Rows are points. To make a cloud, some directions were put in groups of two or more. Within a group, all points are equally far from the middle, so they leave a hole (a ring in 2 directions, a hollow ball in 3). The other directions are filled evenly. Then the cloud was stretched, turned, moved and blurred a little. Count the holes, and give their numbers of directions, smallest first.
(in the rows, 128 means zero)

Cloud, 19 rows:
[[166 122 148]
 [ 66 150 123]
 [182 107 191]
 [136 189 125]
 [117 169  79]
 [ 52 116  97]
 [113 103 145]
 [141 124  94]
 [136  95  72]
 [199 112 102]
 [173  65 168]
 [191 145 168]
 [179 114  88]
 [156  75  82]
 [125 112 153]
 [148 168 114]
 [150  67 131]
 [110  90 126]
 [ 67 154 120]]
Holes: 0

Cloud (28 x 4):
[[186  75 142 138]
 [103  52 139 165]
 [195  92 127 158]
 [ 88 123 174 134]
 [ 69 132 126 121]
 [114 138 105 206]
 [ 86 164 141 136]
 [200 111 139 152]
 [164 126  70 171]
 [187 121 111 153]
 [113 182 117 141]
 [149 170 143 158]
 [ 75 166 143  69]
 [ 99  68  94 127]
 [113 184 152 135]
 [169  97  59 155]
 [138 103 173  77]
 [156 171 147 155]
 [117 165 162 163]
 [102 179 191 114]
 [204 144 158 128]
 [112 125 195  78]
 [128  99 143  80]
 [186 114 119 102]
 [173  91  72 190]
 [162 148  94 159]
 [122  62 140 136]
 [140  66 150 125]]
Holes: 1 (2)

Cloud, 55 rows:
[[118  80 184 172 122 149]
 [ 76  65 164 165 130 167]
 [108  89 133 107 143 197]
 [116 151 121 173 110 216]
 [139 135 114 215  94 163]
 [100 156  98  70 112 127]
 [ 65 183 130 167  83 178]
 [ 61 122 143 179 170 149]
 [ 88  66 138  83 173 125]
 [152 215 161 162 133 100]
 [128 155 131 141  87  56]
 [142 129 146  80 168  68]
 [133 171 114  69 119  79]
 [118  85 129 173  77 170]
 [ 79  83 175 100 146 114]
 [ 79  95 162 131 148  89]
 [126 128 158 143 131  53]
 [ 82  51 121  94 151 151]
 [118 160  97 168  81  90]
 [160  95  88 137  93  99]
 [ 98 112 134 180 163 101]
 [158 204 111 168  86 149]
 [150 114 155 104 146  52]
 [164 133  97  98  82  72]
 [136  86 130 186  92 157]
 [ 65 121 188 150 118 118]
 [ 80 113 176  98 116  99]
 [ 95 161 114  68 110 127]
 [118 139 158 156 130  59]
 [ 88  68 105  87 127 170]
 [ 88  56 165 124 139 157]
 [131  89  79  86 167 116]
 [ 64  73 166 159 142 151]
 [130 127 124 216  94 175]
 [102 177  86  97 119 133]
 [173 157 106 112  91 143]
 [101 101 154  75 164  85]
 [144 136 148  78 150  56]
 [ 62 149 110 177  96 198]
 [ 97  99  78 146 102 109]
 [ 65 169 168 155 163 145]
 [ 88  95  80 149 106 119]
 [103 132 133 210 107 210]
 [132 193 162 115  84 164]
 [157 157 193 106 121 123]
 [138 148 193  96  96 128]
 [137 127 195 107 139 145]
 [146 190  85 172 104 134]
 [178 146  93 102  96 120]
 [108  74 135 120 163  80]
 [ 83 173 107 103 107 168]
 [103 127 117  88  90  77]
 [ 75 130 157 121 181 176]
 [148 144  67  95 128 118]
 [ 63 170 163 162 102 118]]
Holes: 3 (2, 2, 2)

Cloud (95 x 9):
[[ 59 115 140 124 155 213 117  65  52]
 [135 123 149  73 139 131 185  81  74]
 [ 84 173 103 137 126 112 121 172  65]
 [118  82 168 131 139 129  67 104  89]
 [ 60 129  69  78 108 144  90 156  64]
 [164 206  82  85 138  77 117 121  64]
 [107 135 111 142 157 119  71  71  98]
 [ 86 154 132  59  80 153 132 137 125]
 [160 171 139  56 134  81  63 110 124]
 [117 199  73  38  71 141  91 101 111]
 [ 92  68 107 213  91  83 167 117 101]
 [165 134 183 110 110 131 142 122 171]
 [ 92 123 101 110  75 141 141 130  90]
 [126 128 144 116 143 122 100 115 194]
 [162  71 173  70 120 108 125 166  79]
 [ 80 111  77  29 152 114 112  97 112]
 [ 78 108 110 162 119 128 161 152  84]
 [174 104 170 176 139 162  58 131 150]
 [112 136  82 152 116 129  70  75  42]
 [ 89 119  72 164  70 117 131  94 178]
 [223 168 131 157  88 111 139  93 115]
 [ 99  90 111 166  80 130 114  89 113]
 [103 121  61  77 142  83 110 123  80]
 [139 144  90 141 112  84 125  30 160]
 [111 169 155 144 164 217 127  75 105]
 [ 49 176  81 141 111 116 130 112 116]
 [169 149 174  88 181 165 115  49  93]
 [138 105 164  72 149 120  83  40 134]
 [ 86 133  52  78 117 121 128 153  76]
 [129 155  80 104 140 145 117 108 168]
 [107  99  77 115 115 192 101  90  94]
 [115 169 153 130 186 154  74  99 135]
 [150 180 112 166 126  98 130  79 116]
 [148 177  86 114 181 155 141 139 146]
 [164 130 133 120 129 153  78 140 199]
 [125 122 113 157  71 149  91 144 141]
 [ 82 169 184 160 167 156 147 122  99]
 [171 104 167 132 140  99 133 173 159]
 [127 130 148 100 144 158  52 103 149]
 [ 81 128 128 133 125 138  28  82 129]
 [137 159 130  85 116 112 100 158  87]
 [128  97 161 120  83 129 122 179 107]
 [126 131  83  99 158 103 192 101  72]
 [100 132 124 110 140  68 124  69  99]
 [165 125 111  90  96 172  93 134 155]
 [ 92 138 109 110  80 145 122  55  52]
 [ 87 135  86 197 172 110 122  80 136]
 [105  78 138 138  95  90  75  97  76]
 [ 87 110 104 185 171 124 147  95  75]
 [131  74 155 137 129 113  97 188 105]
 [144 139  71 143 113 154 142  99 123]
 [146 141  87 172 130 174 168 115  88]
 [173 153 122  97  91 182 134 125  79]
 [ 43 101 102 129 175 207 129 165 120]
 [ 31 100  53 121 130 143 144 127 136]
 [122 156 136  66 159 187 131  44 153]
 [162 165 168  93 109 194 111 101  90]
 [184 136 114 135 163 114  93  95 102]
 [112 176 107  71 141 165 102 135  73]
 [ 74 120 153 115 141 145 168 135 139]
 [106 137  83 149 138 107  83 143 126]
 [126 164 107 147 143 168 168 164 117]
 [133 193  52 142 146 100  88 119 113]
 [142 144 110 118 133  78  75 112  35]
 [107 138  73 151 148 149 157 203  97]
 [ 57 151 104 170 172 178 149 140  95]
 [115 183 134 113 138 133  73 182 103]
 [165 152 120 114 118 200 135 132 173]
 [123 183 167 142 157 161 115 105 175]
 [104 140  24 152 147 122  99 155 114]
 [118 136 106 108 166  82  94 118  41]
 [ 76 135  84 150 117  71 107  81 107]
 [171 166 106  62  82 157 136  50  65]
 [185 115 120 125 111 145 122 114 147]
 [153 107 169 148  89 181 104 133 129]
 [117 154 149  21 129 192 124  79  96]
 [155 191 128  64 133 198 163 122 164]
 [ 55 190  94 192 154 151  93  67 132]
 [103 140 105  93 136 139  90  48 106]
 [156 100 185  72 112  73  88 165  76]
 [ 98 171 158 106  88 117  81 171 140]
 [149 126  99  80 114 128  85  61 168]
 [141 212 101 151  95  94  63 140 108]
 [159 104 123  74  91  72  91  74  87]
 [117 112 183  81 122  77 147  71  83]
 [114  92 155  92  87 126 182 139 119]
 [113 129 150 161 120 126 147 167 138]
 [106 134  73 136 121 134 108 117  27]
 [110 164  73  58 171 102 105 104  98]
 [175 115 186  69  93 126  98 108  84]
 [216 115 139 106 164 120  81  83 122]
 [169 131  89 197 142 119  52 110 143]
 [126 116  95  94 182 103 152  78  48]
 [ 67 146  74 133 108 174  69  46 122]
 [ 31 158 119 106 106 164 136 116  84]]
Holes: 0

Cloud (92 x 9):
[[120  88  82  73  97 124 140 110 126]
 [124 131 149 174  72 146 163 119 193]
 [113  65 166 117  92 150 139 146 117]
 [ 72  86  85  92  93 120 128 104  74]
 [171 176 119 177 136 103 139 132 146]
 [162 130 169  83  85  94 122 179 100]
 [108 155 149 122 146  99 135 217  71]
 [ 91 130 180 144 176 126 137 170 145]
 [105  86  80 112 114 134 147 171 169]
 [125 151 214 112  95 127 143 109 108]
 [140 108 129 119 104 154 119 202 119]
 [129  85 177 152  61 139 140 146 155]
 [ 43  92 105 101  80 121 134  92  71]
 [187 101 174 136 128  58 165 119 115]
 [105 103 192 156  99 115 162 180  79]
 [173 100 103 169  82 131 158  49  54]
 [ 16  99 147 151  96 161 144 160 161]
 [108 176 187 109 120 118 173  86 148]
 [ 63 114 112 189  87 142 124 145 102]
 [148 119  83 120  97  72 132  83 147]
 [158 160 130 131  98 110 118 204 151]
 [133  83 107  79  88 127 114 118 109]
 [ 58 136 185 144  98 101 173 133  69]
 [ 93 151  94  84 102 125 106  79 118]
 [ 87 157 104 148  48 133 109 109 118]
 [ 85  68 141 171 150 101 130 111 185]
 [142  99 179 134  80 135 156 115  37]
 [ 95 157 126 136 100 187 136  71 104]
 [183  83 181 139 135 120 134 117 170]
 [134 109  69 172  87 122 148  74  74]
 [ 39 142 160 148  84 106 159 202 102]
 [148 175 128 153 145 108 160 196  68]
 [ 97  83 148 102 167 100 126 154 201]
 [158  70 148 110 181 102 100 137 133]
 [135  88 113 165 162 146 131  37  54]
 [158  99  78  95 135 118 102  92 153]
 [153 165 184 145  65 126 195 155 161]
 [145  82 114 157  91 144 150  60 182]
 [109  83 184 130 138 123 180 119  99]
 [ 87 142  83 175  76 133 174  81 115]
 [125  68 149 151  66 112 179 143 137]
 [127 148  72 128 136 142 164  78  75]
 [171 124 158 145 116 121 206 171 111]
 [ 29 140  92 147 105 140 114 129  77]
 [146 147  60 136  80 127 140  83 135]
 [104  63 106 146 111 173 108 116 143]
 [ 95 125  48 144 129 156 127 131 129]
 [144  85 155 121 122  60 111 173 116]
 [108 153 177 141 156  96 197 160 150]
 [ 87 175 142 110 149  85 145 210 133]
 [133 156 154 186  79 143 132  97 147]
 [150 193 178 163 104  88 157 146 108]
 [105 152 143 158  91 113 196  92  63]
 [ 16  57  93 145 142 137 114 120 163]
 [188  75 136 137 164 115 183 124 107]
 [119 133 179 125 111  49 180 189 165]
 [ 50 130 179 127  78 120 163 160  66]
 [ 74  79 126 122  85 148 149  44  93]
 [ 89 171 192 135  55 138 150  94 112]
 [133  71 123 115 161 113 111  88 183]
 [ 98 160 139 136  73 128 215  81 100]
 [130  71  91 160 126  74 137 100  90]
 [104 136  92 162 126  93 173  68  88]
 [169 190 159 106 103 105 139 201 119]
 [123 159  69 143  61 131 137  97 107]
 [114 149 136 102 124 121 207 132  99]
 [ 90  72 107 163 114  97 143  63  84]
 [ 82 112 119 140 159 103  98 209 136]
 [ 93 102  75  85 121 120 120  72 195]
 [116  69 162 117  74 111 148  71 170]
 [204 157 166 106 117  62 144 165  74]
 [154  78  87 115 128 107 158 169 119]
 [ 37 141 194 134  47 152 169 150 134]
 [154 179 107 166 136 133 167 162  68]
 [137 128 102 109 123 151 115  38 123]
 [154 166 143 118  81 140 132 210 110]
 [146 135 151 157  72 128 172  85  27]
 [117 157 130  95 135 108  98  98  77]
 [132 128  97 129 154 101  98 109  18]
 [138 122 135 175  85 122 169 193 115]
 [155  83  75 132  70 123 114 108  87]
 [ 82 103 150 114  77 146 176  44 104]
 [ 80 175 140  75 149  82 153 141 124]
 [ 86 113  95  73 134  85 104  91 132]
 [ 91  92 176 120 137  90 106 190 148]
 [216 121 126 125 101 104 141 178 153]
 [227 103 148 132 119  61 140 141 113]
 [110 123 177 134 122 131 138 150  26]
 [131  56 112 110 175 125 135 116  99]
 [153 101 112  87 110  78 162 119 195]
 [ 93 170 142 123  73 115 205 183 117]
 [118 123 119 165 108 111 135  38 163]]
Holes: 3 (2, 3, 3)

Cloud:
[[ 90  80  76 122 142 169 147 143  98]
 [169  99 181 151 148 155  84 118  63]
 [159  51 165 137 169  79 130 125  94]
 [171  73 162 150 150  77 154  92 138]
 [ 82 140  57 101 149 154  64 116 102]
 [140  63 138 106 164  94 136 133  82]
 [163 175  93 170 199  94 148  78 147]
 [130 110 173 150 123 156 162 157  42]
 [116 173 141 118 164  99 131 128 124]
 [167 105 158 164  88 181 143 111 151]
 [195 133 143 137 150 140 153 197  84]
 [202 155 208 109  94 124  92 108  69]
 [117  82 171 107  86  98  70  56  87]
 [102 177  66 109 151 137 145 145 130]
 [141  72 162 118 143 130  75 135  34]
 [134  88 114 127 162 130  69  70 157]
 [144 129 227 130  91 134 142  77 129]
 [208 168 210 158 126 126 161 109  86]
 [156  98 163 156 162 137 111  80  73]
 [157 123 170 102 136 164  76 109 133]
 [165 144 190 158 118 118 171 199  97]
 [142 116 169 121  87 141  53  43 120]
 [184 125 180 154 132 117  78 123 143]
 [141 152 124 178 198 156 100 103  92]
 [ 74 145 136 135 178 131  71  55 100]
 [176 211 110 126 123 101 102 110 138]
 [164 147 129 167  58 153 186 159 140]
 [ 71  84 115 112 102 178 128 134  72]
 [197  74 175 165 104  96 156 144 130]
 [120 135  94 162 196 140 155  92 161]
 [151 129 165 176 140 102  92 136  47]
 [147 126 167 121 198  90 103 136  51]
 [138 104 117  81 136 148  74 126 107]
 [116  94 165 142  87 162 126  28 140]
 [108 102 143 144  75  98 155 150 119]
 [157 191  97 138 138  94  90  81 101]
 [140 183  64 156 203 107 127 101 156]
 [ 87  53 116 180 165 127 122 126  59]
 [ 84 130  96 145 153  77 126 108  80]
 [150 149 123 183 150 152 190 166 137]
 [121  66 189 136  94  83 158  91 115]
 [149  80 122 122 126 121  78 189  96]
 [129 126  79 141 168 176  99 128  86]
 [126  79 103 105 135 107 160 105 145]
 [102  82 156 186  98 116 157 115  90]
 [107 119  92 122 133  75 147 129  80]
 [136 148 103 142 127 166  59 160 109]
 [120  84 158 146 118 133 150  90  52]
 [ 98  66 125 103 125 107  46  91  88]
 [ 63  32 136 137 142 132 103 135  35]
 [ 84  60 141 130  78 110 133 104 131]
 [144  90 155 195 106  93 186  94 129]
 [213 210 117 146 145 116 123 102 159]
 [ 95  67 133 147 139 150 163 101  84]
 [167 145 117 177 210  81 129 128  83]
 [ 77  81 139 130 173  86 136 105  73]
 [160 105 131 196 121 129 149 134  82]
 [ 68 154 140 130 102 153  74 153  60]
 [109 126 164 137  85 139 186 181  88]
 [ 97  71  96 167 170  95 142  74 144]
 [153 145 195 111  60 103  99 139 108]
 [206 173 185 159 106 158 112 113 151]
 [148 197 110 156 179 172 138 164 109]
 [114 119 203 152  63 114 162  99 129]
 [157 192 206 139  87 169  90 110  81]
 [201 186 147 171 126 136 204 139 155]
 [161 137  97 150 213 119 138  96 102]
 [134 217  80 148 147 138 135  48 165]
 [111 112  65 133 140 168 121 169 142]
 [141 208 169 157 120 152  88  95  98]
 [142  93 132 174 135 109 209 168 111]
 [144 165 104 162 192  93 119 115 160]
 [161 164  79 123 134 145 137 146 164]
 [106 140 185 112  90 164 140 156 119]
 [ 65 134 114 102 152 163  71  67 134]
 [131 186 108 101 182 108  74 121  77]
 [100 131 133 170  90 133 149 144 139]
 [160 100  70 143 155  87 117  88 129]
 [115 128 193 102 126 151 120 204  59]
 [150 126 199 111 117 169  89  87 125]
 [140 158  94 148 132 177 171  62 160]
 [113 133 202 103 148 150  88 108  89]
 [153 164  59 183 151 123 179  87 148]
 [107  79 179 117 144  68 102 109  82]
 [157 114 141 187  69 138 138 111 144]
 [170 184 205 136  78 151 164 169 105]
 [142  92 149 111  85 141  68 123  64]
 [169 200 116 105 132 138 178 127 132]
 [112  98 182 165 130 163 114  86 136]
 [161 148 192 126 152  81  76 144  70]
 [136 146  50 124 121 153 164 106 160]
 [172 118 224 173 112  91 114 113  84]
 [170 148  54 160 193 120 151 111 150]]
Holes: 1 (8)

Cloud (103 x 9):
[[124  90 156  86 124 127 181 120 110]
 [122 148  84 195 118 112 209 125 120]
 [161  79 188 149 171 101  99  96 124]
 [ 69  99 115 162  38 167 185 136 174]
 [ 89 155 173 164 123 127 102 150  57]
 [177 156 171 224  87 165 192 152 127]
 [ 82  61 110 106 104 139 149 165 167]
 [153 134 134  91 164 156  95  77  88]
 [140 136 118 196  96  85 101 142 105]
 [106 190  84  93 164 165 118  71 167]
 [168 133 162 216  90 104 124 125 121]
 [115 124 105 187 165 136  99 196 143]
 [127 173 110 145 102 196 114 129  87]
 [ 71 140 158 124 161 197 146  52 134]
 [ 14  67 136 151 130 159 132  96 171]
 [ 42 150  91 171 149 141 109  94 125]
 [131 100 164  79 173 178 157 115 127]
 [146  87 164 188 104 103 132 164 131]
 [ 93 200 131 139 131 122 172 194  97]
 [179 107 118 119 124 161 175 157 138]
 [ 98 216 171 171 184 124 109  99 107]
 [ 59 184  91 173 133 124 133 120 130]
 [160 161 112 163 160 160  71 103 112]
 [124 157 166 117  94  80 141 130 163]
 [ 74 150 144 154 170  58 159 100  99]
 [ 83 136  75 120 145 140 157 196 152]
 [153 177  97 186 117 169 149  95  75]
 [ 94 146 161 129 203  92  60 128  93]
 [100 146  55 138 126  89 186 135 133]
 [ 79  84 117 155 124 159  92 151 194]
 [ 83  29 154 141 126 146 143  85 145]
 [168 150 131 143 191 143  70 121 118]
 [ 79 129 122 132 114 151  64 106 153]
 [ 98 145 129 173  68 137  93 138 166]
 [172 148 107 153 203 136 157 156 139]
 [ 90 108 112 172 148 170  82 141 186]
 [150 141 107 162 214 137  73 149 138]
 [ 69 150 127 142 163  73 104  93 190]
 [135 173 137 159 159 142 157 226 137]
 [ 81  76 194 169  81 148 178 105 125]
 [116 112 145 169 170  74 161 123 181]
 [150 104 215 119 175 175 128 140 118]
 [ 99  95 189 127 120  95  79 111 126]
 [ 71 147 183 154 178 166 148 131 179]
 [ 69 126 106 155  55 146 196 131 164]
 [114 137 104 157 136 122 199  95 127]
 [ 50  97 141 200 122 134 151 140 139]
 [ 88 149 160 191 120 198 153 156 120]
 [137 148 118 118 180 158  73  89  90]
 [ 64 125 115 154 131 205 132 119 134]
 [ 89 135 146 143  86 120 201 109 131]
 [ 83 165 165 174 146 143 153 172 186]
 [107 201 194 133 173 123 105 122 151]
 [152  76 118 166 181 108 150 138 105]
 [174 182 178 140 124 166 159 139 178]
 [121 153 144 201  82 189 127 191 165]
 [152  90 197 128  95 116 176 179 137]
 [151 161 188 130 113 117 144  67 157]
 [ 65 155 135 192 164 102  83  96 175]
 [ 87 143 135  79  74 163 168 196 133]
 [ 56 122 171 192  96 131 165 140 101]
 [129 144 189 128 141  53 118 145 117]
 [ 76 118  65 206 160 163 118 161 144]
 [162 153 188 122 112  77 145 128 138]
 [196 109 114 171 152 117 137 156 125]
 [121 130 132 122 225 150 124 142 163]
 [ 88 110 203 169  84 125 195 141 173]
 [146 143 171 145 187 159 150 183  86]
 [ 91 174 117 130 107 199 109  76 146]
 [110 169 111 121  74  96 147 125 179]
 [140 162 190  93 191 143  97 108 164]
 [ 87 125 135 141 200 161 105 124  66]
 [150 147 126 161 143 158 193 124 162]
 [117 153 142 128 170 109 153  41 113]
 [178 206 141 162 172 134 135 158 153]
 [ 96 136 103 171 104 159  77 135 193]
 [ 92  95 217 116 120 112 158 187 154]
 [ 67 134 186  72 119 163 161 168 132]
 [181 120 121 126 160 159 142 151 151]
 [131 102 191 100 195 173 125 130 144]
 [ 99 143 156 116 190 165 150 147 171]
 [133 102 161 124  79 108 102 152 156]
 [127 101 159 125 145 118 191 123 160]
 [101 185 110 188  98 146  97 136 171]
 [117 178 130 186  94 210 169 156 101]
 [144 163 146 147 133 129  94 202 141]
 [ 42 142 130 127  94 129 146  90 160]
 [ 65 169 173 193 168  88  91  99 141]
 [144 103 175 194 102 131 134  93 163]
 [113 166 126 150 141 171  90 114  83]
 [165 160 164 209  81 105 135 106 111]
 [ 71 189 161 115 108 180 165 133 135]
 [149 119 197  99 157 182 121 152 154]
 [ 78 166 132 176 171  74 105 119 183]
 [108 133 193 190 140  84  77 148  98]
 [ 58  89 105 131  86 180 136 153 146]
 [116 195 140 107 122 188 177 128 124]
 [105 176 141 105 199 113  90 131  96]
 [143  70 184 167 125 153 156 119 105]
 [132 155 168 113 201 144 105 113  44]
 [ 77 158 101 156 132 113 110 121 226]
 [119  85 153 186  60 139 142 134 183]
 [193 121 178 151 144  89 126 144 114]]
Holes: 3 (2, 2, 2)

Cloud:
[[ 67 127 193 107 105 171 120 153  58]
 [131  83 149 166 137 148 151  94 134]
 [ 72 181 134 103  71 161  53 150  94]
 [103 149 132 100  61  95  92  98  85]
 [138 196  83 145 128  84 145 106 149]
 [122  77 184 131 113 168 156 144 121]
 [ 96 133 139 198 164  99 165 117  60]
 [196 180 101 148  81 131  90 148 117]
 [ 96 144 141 169  62 140 103 208 118]
 [ 43  85 130 158 149 128 189  93  99]
 [109 153  87 209 102  91 182 117  94]
 [ 94 131  86 128 117 179 125  82 127]
 [ 72 142 124 118 129 178 131 195 148]
 [112 134 115  75  97 175 130 165 142]
 [ 90  78 128 154 157 143 103 102  98]
 [171 129  71 150 194 129 133 133 129]
 [132 131 125 110 100 201 151 166 124]
 [ 33 134 183 168 116  92 115  98 103]
 [106 106  99 123 169  61 127 124 126]
 [ 66 145 148 105  39 108  75 149  98]
 [102 133 186  76 129 143  58 119 166]
 [ 48 100 156 148 205 102 151 185  95]
 [158 110 131 145 185 142 159  77  92]
 [100 179 140 146  83 136  70 166 180]
 [136  94 117 123  44 125  83 128 108]
 [ 68 179 168 105 141 131 185 153  79]
 [137 134 173 119 181  55 151 115 108]
 [ 98 168  63 193 126  85 128 144 111]
 [ 82 150 196 158 116 159 113 109  85]
 [151 177 127  92 159  85 166  89 129]
 [ 80 174 147  97  59 119  76 176 144]
 [167 113 144 134 172  92 161  69  94]
 [138 173 124 112 129 134  82 109 198]
 [ 71 165 150 112 210 118 193 140  92]
 [160 121 122 156  76  95  78 138  71]
 [124 161 173 106 150 107 160 152 183]
 [164  90 119 116 168  85 125 137  71]
 [133 157 182 151 133  86 190 142 117]
 [ 91 106 203  83  66 146 115 114 131]
 [ 61 113 107 133 109 162  50 143  83]
 [108  89 122 144 143 121 146 196  33]
 [ 92 181 225 108 128 124 120 146 117]
 [119  88 116 114 147 145  54 129  76]
 [140 125 150 101  93 113  24 112 108]
 [114 139 157 110 125 189  87 136  66]
 [ 72 142 120  80 137 157  92 208 113]
 [126 149  72  99 164 101 126 100 146]
 [ 66 142 138 178  56 130  90  86 128]
 [104 181  99 100 103 156 119 144  63]
 [114 108  91 123 178 134  49 151 102]
 [155 121 113 155  62 167 112  90 158]
 [142 108 117 172 187 150 134 129  94]
 [ 76 134 188  71 190 138 177 132 112]
 [139  81  92 148 167 116 126 120  52]
 [166 111  80 125  85 176 139 130 102]
 [126  81 141 163 178 112 199  99 105]
 [120 131 212  79 196 107 161 119 137]
 [ 63 130 143  86 104 164 160 148  71]
 [105  87  99 161 100 172  81 179  86]
 [ 70 129 148  74 136 173  70 164 135]
 [ 78 106 192 149 124 177 158 151  78]
 [ 78 167 175 155  79 172 174 147 113]
 [101 105 157  54 115 130 106 131  91]
 [145 156 189 140 134 117 201  99 153]
 [ 67 108  95 130  84 141  97 145  39]
 [ 74  95 123 150  75 141 104 183  39]
 [163 128 145  95 196  87 181 134 101]
 [116  84 183 109 144  68 140 142  93]
 [182 129 173 138 101 139  65 118 121]
 [108 176 118 165 130  98  88 129 171]
 [157 184 129 138 118 140  63 151  74]
 [180 182 153 123 102 138  58 155 128]
 [155 166 119 150  66 157  97 130 188]
 [111 135 145 177 106 120  45 134  83]
 [155 155  87 117  36 142 102 129 149]
 [134 191 152 139 144  87 196 101 127]
 [119 117 110 129  98 127  43 123 164]
 [ 70 134  81 155 172 143 135 137 149]
 [ 90 150 150  76  72 109  88 161 150]
 [ 28 119 103 114 121 111 134 176  68]
 [160 170 201 101  93 155  81 109 137]
 [110 110 199 131 107 147 183  69 146]
 [104 143 180 140 181 162 108 156  92]
 [114 146 123 116 124 140 132 134  22]
 [ 68 114 149 126 146  84 139 111 170]
 [ 73 130 141 117 132 162 168  87 173]
 [107 199 102 126 102 172  71 171 122]
 [132 128  84 188 101 132  87 169  53]
 [149 115 106 151 206 119 183 111  63]
 [131 171 133 178 165 138 109 134  91]
 [ 64 144 178  69 168 158 146 158 131]]
Holes: 3 (2, 3, 4)
